Rows are points. Any point is a mix of the corners, with weights that add up to 1. It lies inside the corners' shape when no weight is negative. Say inside or outside, and name the corners with a negative weight.
In the rows, zero is written as 128.

Corners:
(1): [118 140 125]
(2): [130 120 191]
(3): [141 107 138]
(4): [48 87 34]
Points:
[63 93 58] => inside
[105 108 129] => inside
[115  99 141] => outside (1)
[72 96 65] => inside
[ 75 104  89] => outside (3)
[ 73 103  68] => inside
[113 125 102] => outside (2)
[ 93 119  81] => outside (2)

Corners:
(1): [115  59 142 102 100 150 144 118 131 148 114]
(2): [ 63 105 131 108  78  46 138 156 131 126 130]
(3): [ 82  80 101 154 149 104  56 105 169  98 143]
(4): [ 59  76 121 171 103 203 141 152 186 132 146]
(5): [114 117  60 206 115 103  98  60 140 130 184]
(6): [106 102  73 141 120 117 144 149 121 105 132]
(7): [171 178 127 132  55 142  89 120 157 144 107]
(8): [157 137 142 169 120 113 151 143  72  97 126]
(9): [109 172 146 114 102  70 249  85 104 123  70]
(10): [149 109 102 195 107  77 107 135  89 108  94]
(11): [101 136 142 104 132  99 108 153 202 190 104]
(12): [ 81 131 144 118 141 127 161  99  76 154  77]
Points:
[111  99 109 156 113 123 104 131 138 127 135] => outside (9)
[113 128 123 136 103 114 138 119 140 130 112] => inside
[100 116 131 128 105 105 153 129 128 126 109] => outside (5)
[103 103 120 146 114 132 110 137 154 141 126] => outside (9)
[120 120 129 136  99 117 141 123 117 125 101] => outside (5, 11)
[128 133 122 145 101 115 117 126 133 137 107] => inside

Corners:
(1): [183  57 132 111 183 111 147 176 155 146  92 125 120 108 145  79 163  62
 169 127]
(2): [ 76 141  95 136 156 109 226 204 102 110 118 136  91 117 100 195 121 214
 131  70]
(3): [152 149 125 159 176  89 206 125  72 164 203 154  67 187 122 231 180 174
  87 123]
(4): [111 132 116 138 198  69  83 197 114 162 168 120  94 100 167 115 114  83
 198  92]
(5): [121  79  67 209 105  65 155 162 150 148 140 126  73 151 106 169  95 186
 128 126]
(6): [100 153 183 113 101 182  40 117 185  84 181 132 128  65 100 168 116 136
 107 127]
(7): [122 124 166 137 152  69 154 137 102 190 135 185  42 130 110 174 106 213
 116  99]
(8): [ 67 113 133 125  59 144 148 125 166 150 186 166 152 112  83  88 115  75
 125  77]
(9): [ 64 125 171  69  69 118  81  59 148  84 172  83 141  93  63 148 107 101
 166 123]
(10): [ 77 103 156 135 169 134 131 165 180 142 142 124  66 162 170 102 145  80
 249 158]
(11): [ 72 213 153 115  40  96 106 119 169  85 158 127 137  69  80  70 124 158
 103 157]
(12): [ 60 170  88 166  71  52 188 155  73 172  53 184 130 144 150 242 118 190
  99 104]
(13): [ 63  95  81 158 185 106 165 146 117 208 182 154 125 100  77 156 151 183
 107 188]
(14): [ 92 159 129  56  71 126 141 120 204 169 181 115  97  83 121 158 114  97
 102 128]
(15): [144  94 100  91 240 138 154 130 173 159 134 134 116 202 205  84  71  98
 159 106]
(16): [129 173 125  89  77 169 130 110 180 133 155 141 154  67  80 136  73  95
 223 109]
(17): [ 96 130 135  65  59  82  92  88 224  83 198 187 162  63 127 135 122 134
 165  89]
(18): [100 146 187 126  96 128 141  51 172 139 176  81 161  43 161 132 108 122
 130 119]
(19): [137  59 150  77 163 125 150 175 115 132 179 148  98 131 215  93  79  67
 178 178]
(20): [ 78 137  80 172 183  97 204 131  98 121 119 202  27 106 101 204 109 117
 120 130]
(21): [ 84 142  56 102  47 170 103  85 126 130 116 129 127  78 129 107 157 172
 152  95]
Points:
[ 90 116  99 140 110 144 158  95 158 120 127 139 151 127  92 180 136 133
 166 103] => outside (4, 7, 11, 14, 19)
[ 84 108 157  79 143 143  87  89 173 108 202 111 131  89 174  58 161  40
 130 162] => outside (2, 5, 7, 12, 16)
[108 120 136 104 140 133 135 131 153 133 171 136 108 103 128 115 119 110
 161 125] => outside (5, 12)
[ 98 133 127 123 125 112 141 129 143 130 144 144 101 106 115 139 119 124
 149 126] => inside
[ 78 118 151 138  93  92 107 113 140 146 176 134 103  84 114 141 145 120
 122 148] => outside (2, 15, 16)

Corners:
(1): [ 42 172  60  80 178 148  62 123 193  54 167 137 158 141 126 170 133 175
 101 105]
(2): [172  97 170 170  86 141  87  62 192 137 135  72 110  87 115  74 174  94
  66 134]
(3): [167 204 140 177 176  89 174 109 107  89 143  78  88 114 110 166 161  68
 124 136]
(4): [ 39  95 102 183 164 107  66  83 198 182  85 180 171 199  84 200 139 106
  53 175]
(5): [124 108  40 195  48 149  96 168  57 150 130  79 129 208 186 174 107 105
 182  98]
(6): [ 58 123 180  66 101  94 197 150  86 110 122  92 140 131 183  49 162 188
  61 101]
(7): [148 128 165 136 141  72 159 144 177 122 142 184 197 128 137 148 182 137
  24 132]
(8): [ 71  98 136 145  66 107 147  82 162 137  83 203 153 149 199  55 119 100
 139  75]
(9): [ 49  82 100 134 183 192 150  63 164  98 119 113 111 189 186 118 152 107
  91  67]
(10): [ 59 116  48 146 157 149 120  81  71 160 120 176 188 180 172  83 117  68
  41 174]
(11): [ 61  83 163 154 185 125 146 168 104  89 127  51 201  63 201 119 168  97
 114 181]
(12): [112  88  75  85 170  99 105 141  74  97  91  46 109 119 135 146 175  98
 128  88]
(13): [145 136 131  71 106 106 123 184 188 103  68  78 197 178  81 124 140 158
 149  83]
(14): [ 58  77  79  80  65  77 107 177 201 173 135 162 214  89  85 137 151  37
  50 156]
(15): [131 126 150 191 188  99 192 156  45 153 141 115 103 146 119 172  68 126
 153  70]
(16): [163 163  85 175 146 179 149 174  31 173 123 100 110 178 160 116 183 162
 193  75]
(17): [143 109  56 142 104 124 194 106  70 164  72 118 152  97 138 129 124  76
 109 197]
(18): [148  87  73 135 177 153  93  74 174  69 138  45  85 216 110  53 199 186
 169 173]
(19): [ 64 108 177 170 135  79 163  56 120 193 186 151 209 153 173 184  89 100
 146 167]
(20): [ 88 109 219  92  56 138 111  81 124  50 186 164 148  77 114 111 178 122
 129 184]
(21): [106 108 178  93  62 134 107 179 171 182 130 166 178 193 217 108 113 146
 169 176]
Points:
[117 114 127 111 113 104 132 136 131 108 148  95 164 117 141 127 137 116
 110 157] => outside (4, 8, 9, 16)
[101 123 141 107  88 122 117 154 160 131 113 135 170 136 157 126 163 125
 103 132] => outside (10, 15, 18, 19)
[104 120 131 140 139 126 144 100 103 108 128 108 134 147 149 115 147 135
 120 124] => outside (14, 21)
[146 113 142 136 142 124 142 118 132 124 140 104 151 131 132 122 163 112
 121 159] => outside (1, 4, 5, 6, 8)
[ 75 132 125 141 158 129 121 129 103 106 136 109 125 200 164 141 130 145
 171 107] => outside (2, 7, 14, 17)
[ 67  77 106  99 150 139  44 100 188  88 174  69 188 154 106 128 223 150
  51 131] => outside (3, 8, 15, 17, 21)
[ 94 117 133 134 126 124 122 128 134 125 135 122 146 156 151 125 144 130
 116 114] => outside (17)

Corners:
(1): [142 107 205 141  52 146 124 164 147 171 125  97 153 174  92 173 163 130
  85 154]
(2): [ 64 172 138  93 105  82 150 120 102  85  66 115 119 183 163  91 127 169
 137 151]
(3): [160 178 191 159  82 129 179 133 159 203 117  91 146 200 134 174  97 142
 123 139]
(4): [135 104 125  66 179  98 124 127 107 104 174 173  87 106 121 106 112 172
 141  58]
(5): [ 68 141 133  76 150  98 146 155 187  51 167 163  77  87 187  63  89 182
 143 121]
(6): [117 101 150 119 181  97  80 141 147 133 134 114  51  99 149 143 146 208
 114 100]
(7): [169 115 192 202  84 105  90 166  99 161 121  63 142 185  64 138 155  71
 101  98]
(8): [123 177 144 172  70 179 137 154 143 152 110  92  98 153  49 113 155 110
 109 124]
(9): [175 123 198 162 132 214 135 119 154 193  99  73 181 169 103 137  83 100
 118 109]
(10): [136  70 215 198 104 123 109 118 106  56 110 152  61 122 114 174 125 111
 114 125]
(11): [117 139 122  84  81 125 160 100  61 112  92  84 135 138 158  56  93 148
 150 164]
(12): [100 159 113 114 180  79 124 118 148  84 140 138 125 113 176 107 171 140
 172 116]
(13): [115 117 210 156  85 164 121 161 115 201 139  57 108 158 104 151 119  60
 132  90]
(14): [149 159 120  75 171 127  95 148 107  24 138 128  91 105 153 110  65 184
 129 134]
(15): [134  63 165 110 230 133  95 150 164  51 172 139  19 100 122 123 138 103
  66 116]
(16): [100 210 117  89 109 111 116 106  91 128  77 161 154 148 182  63  66 124
 137 150]
(17): [ 89 163 101  78 140  52 148 100 113  94 112 147 154 105 139 134  72 124
 119 135]
(18): [110 135 167  88 111 113 121  80 196 107 129 108 116 154 159  74 132 105
 160 147]
(19): [168  78 184 109 227  81 103 172 158  75 114 169   7  74  99 157 127 137
 120 132]
(20): [ 98 175 190  99 169 115 129  82 125  76 119 114 115 101 150 105 136 139
  97 150]
(21): [162 126 177 160 103 131 108 136 120 154  99  82 133 133 124 145 162  36
  77  48]
Points:
[127 129 159  96 145 114 126 131 133 124 125 113 110 130 143 112 102 142
 119 123] => outside (8, 10, 12)
[128 131 165 120 129 125 122 134 131 116 117 121 107 134 128 121 110 131
 116 126] => outside (12)
[118 148 156 112 121 120 120 121 136 121 116 120 115 140 142 104 114 121
 131 130] => inside
[122 128 175 130 109 123 136 132 131 127 116 112 113 144 123 120 120 109
 111 126] => outside (6, 12, 14)
[123 129 163 115 133 118 127 131 137 111 126 126 103 127 133 127 120 133
 120 123] => outside (7)
[125 116 170 113 152 115 136 131 176 116 137 111  84 145 126 103 161 162
 135 135] => outside (10, 13, 14, 16, 17, 21)

Corners:
(1): [129 151 167 132 183 156  86  89 107 180 156 188 181 129 147 105 158 142
 146 111]
(2): [105 164 127 102 142 209 150  88 166 130 127 113 181 118 145 152 118 134
 136 170]
(3): [165  90  56 120 120  86 152 117 107 124 114 110 139 170 169 148  79 176
 185 151]
(4): [128  65  94 133  96 101 114 154 129 120 131 111  88 167 180 102  44 164
 131 157]
(5): [145 147 190 248 143 155 132  87 120 127  99 125 146 130 115 112 121 160
 159  66]
(6): [139 191 152 103 150 181 112  69  85 127  99 100 112 131 146 149  89 120
 123 108]
(7): [148 185 188 149 154 166  83  84  58 137  73 148 168 113 109 143 136 146
 122 148]
(8): [141  63 118 137  71 126  99 123 118 111 166 150 153 195 132 154 111 142
 121 126]
(9): [ 76 106  87 152  88  36  72 125 135 184  97 149 150 190 151 128 131 128
 156  91]
(10): [152 107 152 124 100  99 160 145 142 175 150 169 153 145 194 196 131 124
 156 122]
(11): [151  99 134  58 201 132 165 117 107 190  45   7  36  64 132  93 183  72
 164 136]
(12): [135 163 168 140 162 158  63 140  74 129 152 157 146 147 108 155 126 107
 219 112]
(13): [115 172 204 142 197 111 115 114 117 128 166 136 151  97 112 149 106 135
 116  80]
(14): [164 114 108 155 122 106 132 125 138 137 154 114 162 168 191 145 106  85
 132 153]
(15): [104 164 107 161 134 158  85 109 133 153 156 161 141  53 147 122 143 130
 144 112]
(16): [114  95  97 137  79  75 126 103 149  89 165 189 206 143 178 133 144 104
 210 101]
(17): [150  89 118 104  78  67 148  59 139 165 145 129 138 171 107 115  73  71
 149 115]
(18): [136 157 148 111 153 109 171  95  82 185  69  91  30 128  71 108 188  18
 133 144]
(19): [122 195 136 118 118 109  98 104 120 196 145 109 166 119 172 106 172 178
 142 127]
(20): [162 134  82 112 135 152  86 177 179 101 116 152 178 170 114 129  93 148
 107 102]
(21): [129 102 132  61 148 116 200 151  68 181  71  53 116 119 103 104 135  83
 144  85]
Points:
[139 100 120 125 119 109 135 118 135 147 125 103 139 167 155 132  89 147
 126 108] => outside (7, 12, 15, 16, 18)
[136 128 131 129 133 129 122 110 122 154 116 113 136 135 147 128 112 140
 133 121] => outside (12, 16, 18)
[127 148 131 136 124 117 124 109 116 138 114 130 137 140 128 133 114 127
 148 115] => outside (1, 8, 11, 14)
[142 123 127 134 127 106 119 120 143 145 142 143 159 164 140 140 126 128
 152 114] => outside (4, 6, 7, 15, 21)
[146 147 148 130 153 155 124 105 109 143 118 129 142 118 117 138 121 113
 134 118] => outside (4, 9, 16, 19)
[133 134 123 109 131 127 121 115 120 164 120 120 139 132 145 132 147  90
 148 129] => outside (3, 4, 5, 13)
[137 138 140 143 135 130 104 114 118 133 128 136 149 149 149 138 125 138
 147 125] => outside (15, 17, 21)
[135 144 148 128 146 131 120 105 104 152 115 130 131 131 123 127 138 111
 138 125] => inside
[139 140 130 135 138 109 128  96 136 165 126 131 151 122 143 125 146 113
 146 127] => outside (4, 6, 8, 12, 21)

Corners:
(1): [154 198 189  65 222  51  52  84  17  87 136  64 138 107  90  64 242 152
  60  64]
(2): [140  73 141 101 183 151 178 157 112 130 134 160  83 163 152 159  85 108
 175 121]
(3): [133 129 132 121 164 121 171  52 161 140  80 139 142 159 116 160 123  78
 148  88]
(4): [152 112 136 139 177 115 119  84 155  74  98  64 166 113 195 189 127 152
 127 101]
(5): [117 101  77 105 131 150 181 150 133 127 111 106  84 136 172 123  39 172
 137 100]
(6): [148 172 100 182  66 163  91 167 126  91 136  93 123 148  96 193 121  92
 137 176]
(7): [154 200 140 138 143 139  96 212 191 171 125 138 113 120  78 128 135  76
 157 197]
(8): [ 70 140 154 172 153 160  94 153 192 153 167 138 113 182  50 134 147 129
 155 205]
(9): [126 138 203  98 156  37  81  95  62  66 134  54 201 130 110  87 194 126
 160 104]
(10): [187  63 116 161 140  83 165 131 186 142 147 148 116  90 110 146  73 147
 118 128]
(11): [111   7  75  96 119 124 168 164 131 190 146 109 157  87 179 201 132 160
 143 123]
(12): [104  72 150  88 116 143 201 163 160 138  50 146  92 115 202 164  84 105
 155 133]
(13): [147  60  69 146 111 183 213 131 176 144  97 188 104 156 135 148 111 157
 172 131]
(14): [157 123 151 165 102 175 119 163 175 183 170 179 127 180 142 129 145  99
 125 122]
(15): [161 175 155 156 135 108  36 146  98 111 107 167  93 211  92 118 215  96
 151 151]
(16): [145  54 142 193 154  92 235 170  97 134  83 131  98 147 124 160 104  78
 103 100]
(17): [115 133  85 130  95 167  91 101 208 128 184 113 119 188 107  99  89  36
 135 163]
(18): [161 123 153 104 180 112 183 159 166  92 134 110 130 193 150 207  69  98
 122 114]
(19): [ 89 191 126 163 132 160  84 200 205 170 213 169 159 142  69 122 158  64
 168 156]
(20): [107 141 141 162 147 199 104 159 189 128 126  96 105 154  33 162 143  89
 174  89]
(21): [188 130 225  92 232  25  52 109  53  85 103 109 171  85  95  39 137 140
  42  85]
Points:
[122 119 140 146 130 128 120 146 158 142 139 143 139 141 117 133 135 101
 151 156] => outside (1, 5, 18, 20)
[149 150 179 135 179  86  70 137 103 127 148 126 143 131  67  88 165 100
 104 121] => outside (4, 5, 12, 13, 18)
[140 135 136 142 149 132 127 145 139 127 141 140 114 163  91 126 127 103
 137 132] => outside (4, 11, 12)
[132 164 138 130 141 136  80 154 141 121 158 110 142 153 105 119 149 119
 132 133] => outside (2, 3, 10, 12, 16)
[159 144 155 131 163 100 116 110 127  96 100  97 134 135 104 133 146  99
 119 108] => outside (2, 5, 8, 11, 14, 19)
[112 114 165 110 186 103 132 115 110 108 120 104 134 154 121 133 137 110
 138 104] => outside (6, 7, 10, 13, 14)
